Each row of a before or after table is a point. The points were changed in one or more steps. Then noise was added and the rows were shuffled. The steps act on how far a point lies along the listed directions, d1 being the first. Name the steps. A step turns or swaps two directions, mirrors them in a line or flattens them onto one, adds a multiple of one to another, or multiplies one. Angles are multiples of 10 degrees, from the lower direction toward the higher: turns from -170 to 170, lines from 10 to 170 but not 90. Use the fewest steps. Two steps may share a direction if one is a turn and the other turns, adds or multiplies; they go together, in the order done. Otherwise the lowest direction goes first.
(in the rows, 100 means zero)

Directions:
(1): 50,137
(2): 137,150
Before:
115,99
165,75
122,79
29,36
72,104
77,106
126,92
127,71
110,68
43,95
83,61
72,87
125,60
109,100
After (14 x 2):
194,85
140,60
77,167
111,77
104,141
87,125
140,111
94,107
119,129
129,86
113,145
102,129
92,114
116,77
Steps: turn d1 and d2 by -130 degrees

Directions:
(1): 83,55,72,168
(2): 135,89,173,131
(3): 25,83,140,86
(4): 122,27,97,56
Before:
85,60,116,84
52,78,97,43
72,85,105,131
21,59,66,150
98,145,21,77
84,85,97,115
138,80,105,89
82,82,38,144
105,54,47,33
115,87,101,83
71,84,29,127
94,95,32,132
98,93,104,98
After (13 x 4):
68,78,107,119
121,101,128,85
114,102,107,97
98,120,75,89
101,95,101,104
102,77,104,127
5,67,83,133
78,89,103,109
35,123,93,68
106,91,51,138
24,112,82,82
76,157,44,56
24,106,99,80
Steps: mirror d1 and d3 in the line at 40 degrees; flatten d2 and d4 onto the line at 20 degrees

Directions:
(1): 138,59,75,59,28,169,104,108
(2): 102,79,55,43,100,27,138,153
Before:
108,95,83,76,111,73,111,112
101,92,88,81,94,91,111,110
103,93,89,95,103,92,117,106
111,97,90,92,90,102,105,97
87,104,93,97,107,75,107,108
93,99,97,83,111,74,113,120
76,124,116,128,138,71,98,97
100,82,85,86,95,91,109,108
98,92,87,93,109,80,112,105
98,106,104,114,110,100,95,93
107,100,118,116,95,136,91,87
After:
106,87,85,76,84,100,112,112
118,89,85,85,76,115,105,99
105,97,85,79,115,69,110,112
104,92,88,94,101,94,117,106
114,93,114,109,82,149,91,88
46,157,135,161,195,16,95,90
78,113,99,107,124,58,106,106
105,76,81,79,84,101,110,109
94,96,89,97,116,73,112,104
86,107,101,91,124,61,113,119
91,113,109,122,122,88,95,91
Steps: multiply d1 by 2.5

Directions:
(1): 99,193,122,127,100,124,171,49,109,52,73
(2): 78,90,116,121,159,33,55,68,35,50,52
(3): 73,93,43,112,153,39,152,61,126,121,171
Before:
74,138,133,101,89,132,85,102,78,57,40
72,57,88,119,125,61,92,82,111,109,143
95,89,65,86,106,80,111,96,111,117,137
110,5,80,101,80,97,40,149,84,149,102
74,75,104,114,142,29,40,79,14,55,64
118,169,104,123,74,151,124,90,109,67,75
95,144,126,99,34,185,136,127,136,100,82
95,56,67,97,153,65,103,103,138,165,167
102,128,121,118,104,104,106,100,72,81,60
After, 9 rows:
102,31,71,82,142,66,71,126,133,174,163
76,52,92,117,119,68,81,88,106,109,136
78,123,118,132,138,47,75,54,16,27,47
100,78,68,77,103,79,93,109,107,125,138
97,140,118,121,108,100,126,87,78,76,63
71,160,131,111,99,126,111,82,85,46,42
92,124,115,95,42,171,134,129,139,115,99
112,166,91,126,84,139,132,85,116,73,92
118,16,98,97,67,116,31,154,76,139,81
Steps: turn d1 and d3 by 20 degrees; add 0.5 times d2 to d1

Directions:
(1): 154,117,110,122,156,158,95,101,63,148,111,123,142,131
(2): 138,97,113,101,164,87,56,71,172,94,53,83,85,74
(3): 140,5,77,93,101,117,119,73,87,40,107,90,127,110
(4): 94,123,63,167,111,105,98,70,45,61,55,131,59,76
(5): 115,48,130,152,80,54,92,160,100,129,66,140,124,80
Before:
125,137,105,54,112,133,93,52,104,87,123,87,95,108
85,79,99,82,53,92,110,143,86,137,137,79,111,113
72,109,96,35,82,116,102,117,126,97,160,65,128,136
101,93,99,123,71,55,84,148,99,112,74,118,100,68
97,127,102,87,82,104,116,98,127,120,108,84,106,103
98,140,62,155,144,153,76,29,46,81,92,104,64,106
115,53,65,146,77,89,98,95,80,73,44,118,85,70
112,88,102,146,68,76,110,101,67,96,95,120,101,110
80,117,115,82,98,89,88,136,123,157,129,113,113,106
117,60,90,100,98,103,110,69,118,53,78,78,92,96
98,168,62,113,100,116,90,53,67,42,75,105,51,79
111,146,87,112,148,75,56,82,141,89,45,118,68,51
102,85,116,47,98,140,125,87,102,88,152,66,137,128
After, 13 rows:
120,52,125,195,109,85,63,133,74,145,68,144,118,90
117,132,99,120,141,62,52,99,148,97,39,127,78,47
109,74,51,138,83,104,99,71,72,56,49,109,72,73
82,152,58,97,95,100,92,81,80,68,89,91,63,81
78,112,79,66,64,118,113,104,74,113,148,63,91,120
71,150,92,67,111,115,91,99,112,135,138,97,90,112
121,46,100,108,92,91,108,86,122,63,77,85,103,96
140,76,146,84,87,87,84,117,125,131,108,116,134,98
78,89,108,42,71,101,102,137,131,110,155,75,138,130
99,120,105,91,81,102,112,104,129,125,107,87,110,104
109,59,134,57,88,120,124,116,113,105,144,77,156,124
122,84,121,153,67,46,79,152,94,104,51,145,106,61
106,111,85,134,77,95,113,72,58,81,102,107,83,117
Steps: mirror d4 and d5 in the line at 20 degrees

Directions:
(1): 139,45,156,121,122,58,38,76,83,82,35,161,81,99,47,14,65,123,115,153
(2): 83,126,186,144,88,16,110,109,131,183,110,153,91,97,92,169,82,54,48,97
(3): 72,24,168,105,74,131,87,84,104,70,174,118,137,150,183,91,24,125,98,65
(4): 156,147,99,151,177,80,93,64,161,68,77,108,139,151,164,124,147,175,70,110
(5): 139,135,142,32,176,161,117,166,62,89,105,124,140,151,39,109,67,84,39,89
Before (10 x 20):
112,71,88,86,95,141,91,116,94,76,114,102,132,122,103,77,95,128,119,106
82,77,34,125,62,41,98,83,80,123,53,97,42,15,86,83,122,86,148,123
134,155,131,126,120,37,115,90,143,138,58,130,93,108,69,148,117,101,74,124
93,58,129,88,98,167,97,121,89,82,178,112,129,145,158,114,47,111,74,69
98,100,116,103,77,56,89,92,72,144,40,123,61,77,31,81,95,59,101,122
80,62,156,127,79,54,74,79,114,110,86,134,105,108,126,97,74,107,116,117
158,138,59,63,166,153,93,108,99,63,87,81,131,133,88,128,119,123,94,115
116,139,65,68,107,139,118,86,110,79,128,76,113,121,102,101,124,134,90,80
122,140,144,164,101,10,85,68,113,147,84,154,86,114,107,125,113,106,69,104
124,70,84,83,123,156,87,106,82,31,138,99,143,132,133,30,79,139,117,62
After, 10 rows:
85,134,114,82,58,66,139,118,101,159,90,106,69,72,36,153,89,46,96,103
118,54,90,75,112,150,80,107,68,37,135,105,133,118,116,12,69,126,124,67
56,124,104,114,29,52,118,105,71,173,135,108,69,77,85,140,97,40,95,70
96,125,0,143,100,53,120,77,123,111,67,70,70,43,142,128,163,118,129,106
93,166,54,102,98,95,142,94,111,131,86,64,100,104,112,162,149,84,79,79
46,84,111,100,54,99,114,100,109,116,134,90,112,103,154,145,88,83,122,76
142,83,92,41,128,140,72,120,52,80,71,104,102,106,19,77,70,85,116,134
131,91,111,81,99,107,79,80,85,82,90,120,88,110,51,44,85,131,106,113
112,69,94,88,92,145,92,116,93,72,116,103,132,125,103,76,97,127,122,107
116,41,160,104,116,142,72,110,89,74,147,144,124,149,144,83,33,123,74,88
Steps: turn d1 and d2 by -20 degrees; turn d1 and d4 by -160 degrees

Directions:
(1): 173,99,149,83,195,97,57,95,63,71,120,119,86,148,113,43,126,110,97,100,66,29,102,87
(2): 120,69,124,110,132,128,117,73,156,106,83,156,55,150,101,178,71,87,70,84,85,105,144,193
(3): 104,119,47,67,190,103,161,138,101,116,124,101,128,63,82,57,82,50,149,56,99,136,151,132
(4): 71,83,89,68,56,58,149,44,57,26,128,132,133,150,137,80,127,16,86,108,92,105,92,127
(5): 84,128,111,94,125,127,30,131,151,38,81,178,141,112,48,99,81,58,123,141,127,145,56,79
Before:
86,95,78,89,96,90,129,87,102,74,107,123,107,95,91,110,98,56,123,94,94,120,104,127
97,82,96,81,128,106,114,115,138,95,88,157,111,118,88,125,89,42,107,83,111,144,120,176
122,105,105,143,112,91,87,121,81,172,104,30,34,85,99,99,99,172,80,90,107,72,109,91
117,95,141,109,98,118,54,85,92,62,88,154,87,150,97,114,112,116,69,138,86,79,79,87
100,89,89,121,73,99,105,106,106,179,81,46,67,67,105,142,86,151,102,59,99,83,120,116
135,99,146,138,116,103,41,91,125,93,82,146,75,127,89,134,116,121,77,119,73,75,76,87
103,90,87,117,133,117,134,131,84,145,124,51,91,82,117,92,97,110,121,66,91,93,128,112
111,114,105,118,76,107,103,100,102,169,100,59,77,84,110,130,119,155,94,95,91,87,110,109
73,117,65,125,102,120,79,155,120,97,108,94,115,62,73,79,84,96,126,105,110,130,101,67
119,80,153,110,122,115,77,90,96,124,94,96,60,112,103,96,113,148,79,102,106,49,101,61
After (10 x 24):
109,118,91,89,169,142,88,135,129,79,91,173,110,110,57,107,75,76,115,108,99,140,116,121
131,101,95,98,113,89,150,86,67,176,123,43,73,91,139,102,132,143,95,67,71,62,143,136
79,116,94,121,98,115,39,139,114,52,108,123,124,97,76,68,99,83,117,131,107,113,68,47
120,87,117,98,175,116,124,108,98,148,107,85,63,85,96,82,100,127,102,67,103,68,143,93
78,94,100,109,48,91,89,79,105,63,90,122,102,106,92,130,107,77,104,120,99,109,68,100
84,76,144,106,53,108,37,95,144,64,66,174,106,148,89,151,106,74,75,132,122,130,56,125
146,96,93,123,142,72,143,106,43,189,130,4,24,90,129,68,113,166,82,54,83,44,149,118
111,66,120,134,69,94,121,90,54,147,126,16,61,103,152,105,125,150,80,83,81,43,105,89
126,73,93,103,96,72,148,69,50,178,110,26,51,91,149,109,111,141,88,39,68,39,146,138
130,114,107,121,191,120,75,129,153,100,90,170,96,102,58,120,88,77,120,92,82,121,111,118
Steps: flatten d1 and d4 onto the line at 130 degrees; mirror d2 and d3 in the line at 170 degrees; multiply d5 by 2

Directions:
(1): 60,67,131,128,140,59,116,54,90,117,96,93,70,84,77,88,106,92,96,94,117,98,169,109,141,135,104,77,100,172,73,57,54,100,102,75,95,109,124,108,147,127,133,94,64,128,124,91
(2): 69,101,195,77,82,104,49,81,104,110,98,67,118,142,96,101,105,123,146,114,113,85,69,80,83,92,88,76,164,104,99,107,136,120,103,80,114,118,116,138,76,153,136,146,76,83,100,112
Before (10 x 48):
57,78,164,112,118,77,75,56,75,124,94,80,76,112,77,84,109,102,126,111,134,96,127,93,118,106,100,74,132,168,82,64,91,106,95,84,105,113,134,134,121,147,143,112,52,107,115,100
55,72,169,113,135,60,99,51,83,127,89,80,77,112,85,90,113,104,116,89,123,91,158,95,126,144,94,62,116,173,79,64,66,122,110,48,104,114,122,126,148,167,149,112,43,129,131,90
94,117,150,95,97,93,73,97,101,104,94,85,110,116,102,96,116,102,123,107,100,108,93,113,103,107,90,92,127,125,106,112,100,119,94,77,109,106,102,110,81,123,117,130,88,87,106,110
120,110,53,110,78,111,102,109,98,97,97,114,106,101,102,89,108,103,82,100,90,104,83,113,76,93,108,119,74,87,120,109,110,95,104,99,94,80,82,100,86,78,68,84,118,101,84,104
106,98,145,77,94,95,71,87,104,100,89,85,107,117,108,95,107,115,137,102,113,85,76,81,79,92,110,86,125,88,107,110,130,103,116,101,88,98,124,135,71,125,118,109,96,94,95,89
43,68,195,105,115,76,87,63,101,125,84,77,84,107,78,93,100,102,129,97,133,89,130,106,121,115,96,58,146,157,73,65,92,125,115,77,107,121,135,126,117,149,152,117,50,116,110,103
92,103,173,74,91,106,65,85,106,102,117,61,112,135,91,107,104,131,138,105,116,101,70,72,92,98,90,88,147,102,90,115,118,110,93,88,118,118,107,131,97,139,123,126,74,79,108,119
87,109,146,85,86,112,82,114,100,106,105,97,127,119,96,115,96,127,121,107,107,94,51,86,76,93,101,105,137,92,115,103,112,107,97,96,98,98,84,123,73,129,118,133,85,86,107,101
113,102,43,122,121,91,116,106,91,98,90,113,76,69,110,96,111,93,67,96,77,116,123,109,105,113,105,118,70,85,99,96,77,76,89,113,78,91,97,62,111,81,96,69,111,124,109,110
121,106,39,105,109,120,137,121,86,89,101,118,95,93,102,103,96,89,75,95,103,115,99,101,104,92,111,128,79,74,96,100,71,93,94,120,83,78,77,82,105,75,86,72,130,95,81,107
After:
133,128,65,103,98,102,107,127,102,90,97,111,107,89,113,99,110,87,88,98,84,120,94,125,101,101,97,120,78,98,116,121,88,103,91,101,100,87,82,77,84,73,78,96,118,90,97,103
140,126,61,73,60,146,101,161,115,86,92,118,122,101,122,113,85,98,97,96,91,106,32,106,61,59,99,120,93,24,123,137,144,108,110,137,103,89,79,79,53,56,64,90,135,79,68,110
149,115,29,97,102,115,131,126,105,83,121,110,98,83,105,108,95,103,74,87,92,120,89,98,100,98,106,130,56,70,101,120,86,81,88,124,99,89,77,76,115,54,61,63,121,92,99,106
67,85,145,104,118,97,103,75,83,109,98,83,90,119,84,97,104,103,115,104,125,100,118,90,117,108,103,91,138,125,75,76,72,113,97,86,94,100,108,121,115,140,140,109,84,99,98,112
72,97,154,101,107,89,61,75,94,112,86,76,89,113,101,96,117,116,118,111,94,100,100,88,93,110,92,86,142,104,93,95,109,99,92,87,93,112,119,106,93,144,142,118,78,111,113,122
77,85,113,123,103,80,95,67,93,114,93,95,89,104,82,80,115,106,96,100,108,97,125,111,102,116,107,93,99,144,98,78,87,103,106,72,95,94,108,119,113,118,106,98,82,117,103,104
141,131,55,80,64,142,80,144,89,90,102,113,114,111,116,100,96,100,104,113,98,109,34,91,61,55,102,125,93,48,126,130,143,93,90,136,104,86,85,97,59,70,68,93,126,72,75,107
137,99,52,99,112,92,121,107,101,90,90,117,90,77,114,94,103,93,91,88,101,99,106,100,94,99,122,111,62,82,108,104,97,83,113,122,75,80,107,98,94,72,82,64,122,110,94,77
149,141,76,60,56,147,78,154,103,88,98,105,137,136,134,114,99,116,111,98,82,101,18,81,42,71,89,118,99,17,137,155,155,117,105,106,111,90,65,97,52,95,67,111,129,73,80,106
114,103,50,113,112,100,139,127,95,98,107,131,105,72,97,111,92,103,72,91,96,110,95,109,101,108,116,127,68,99,112,89,68,86,93,114,81,80,70,84,106,77,85,84,108,107,109,88
Steps: turn d1 and d2 by 150 degrees
